Rows are points. Each table stands for the endless flat space through its points: a line for two points, a plane for three, and so on. Write the one point that lies in both, or say that there is none.
In the rows, zero is written as 128.

First, 2 rows:
[[129 122 162]
 [133 131 166]]
Second (2 x 3):
[[103  94 164]
 [112  99 159]]
They share: [121 104 154]

First:
[[184 125 126 156]
 [152  99  92 104]
 [154 131 120 186]]
Second, 2 rows:
[[167  95 110 117]
 [159 131 106 153]]
They share: [163 113 108 135]

First, 4 rows:
[[ 99 103 149 115 140 136]
 [105 111 150 106 151 134]
 [124 112 172  95 163 122]
 [125 115 177  78 159 117]]
Second (3 x 6):
[[120 116 142 109 132 136]
 [ 76 102 125 122 158 142]
 [ 60 104 100 103 168 136]]
They share: [ 96 106 139 124 146 142]

First, 3 rows:
[[144 161 106 134 198 158 152  74]
 [ 92 145 150 134 145 135 156 126]
 [ 94 153 134 140 152 142 154 124]]
Second:
[[126 128 115 110 180 161 152 113]
 [111 163 150 145 160 131 157  93]]
They share: [117 149 136 131 168 143 155 101]

First, 3 rows:
[[158 107 161  90  93 154 137 116 101]
 [180 132 145  97 115 118 117 126 109]
 [170 167 140 147 165  88  77 131 104]]
Second:
[[184 122 165 101 113 122 102 111  96]
 [178 155 152 143 124  81  87 153 106]
 [168 140 145 127 137  92 114 143 116]
 [156 171 136 139 137 127  81 129  94]]
They share: [168 140 148 118 131 116 105 125 104]

First:
[[ 68 137  89 157 116 136 167  84 168 169 108]
 [ 68 137 113 142  95 112 185 105 156 181  93]
 [ 92 161 109 137 106  77 173 112 146 155 103]]
Second:
[[106 190  92 106 136 107 164 124 142 115 174]
 [ 65 187  67 164 137 116 147 117 173 158 120]
 [117 141  97 182 131  58 131 123 181 134 130]
 [ 97 184  89 124 134 106 158 119 151 128 153]
 [ 52 155  79 179 107 108 166  69 162 191  47]]
They share: [ 92 161  93 147 120  93 161  98 154 147 113]

First, 7 rows:
[[154  99  98 131 145 109 203 156 169 170 204 101]
 [158 124  64 166 108 165 178 172  89 153 139 157]
 [172 197 144  93 190 161 158 148 211 176 175  78]
 [182 114  80 114 147 209 215 104 131 155 134  88]
 [180  61  98 170  95 146 209  81 134 179 141  73]
 [202 117  76 151 126 132 162 157 142 180 190 156]
 [205  88  61 160 108 159 185 124 112 169 160 146]]
Second (4 x 12):
[[173 149 113 150 101 129 175 113 124 161 128 104]
 [177 156  99 152  89 119 166 110  99 153 123 124]
 [169 118 105 166 120 160 142 152 108 143 155 136]
 [165 143 129 150 115 135 189 111 156 173 134  80]]
They share: no point

First:
[[125 161 113 113 171 143 110 148 157  80 198 106 154 174]
 [125 151 117 107 164 147 113 153 150  89 188 105 144 167]]
Second:
[[120 102 124  95 129 141 139 178 149 113 187 107 151 181]
 [108 102 130 109 152 168 119 188 138  90 130 104 121 146]
 [ 95 178  57 110 146  90  80 205 123  45 156  79 101 102]
 [ 98  82 144 107 155 198 106 190 139  89 101 115  95 136]
 [113 162  98  98 144 111  86 174 148  97 194  89 127 145]
 [170 158 145  67 159 156 123 131 118 105 165  97 101 170]]
They share: no point

First, 3 rows:
[[107  91 136 102  84 137 162 142 182  74  91 136 136 157 139 139 170 139]
 [136  97 134 111  89 122 173 142 185  70  83 111 135 164 125 142 170 133]
 [ 88  90 137  97  86 146 152 141 176  81  99 153 138 150 146 134 167 145]]
Second, 7 rows:
[[ 99 137 110  93 102 121  84 187 198  96  72 113 104 151 152 112 220 131]
 [156 156 126  87 113 105 135 136 161 119  80 137 176 132 140 113 155 114]
 [118  83 141  60 129  96 153 166 115 106  99 119 126 133 116  86 104 136]
 [ 52 113 126 106 101 112 116 194 171  66  87 126 141 195 117  96 190 128]
 [ 63  48 150  62 143 106 157 194 143 105  90  96  68 130 132 102 161 145]
 [165 111 130  43 124  85 168 149 116 130  78 125 160 107 136  92 102 111]
 [123 145 184 114 158  85 104 154 131  86 143  95 100 160  92  81 144 154]]
They share: no point
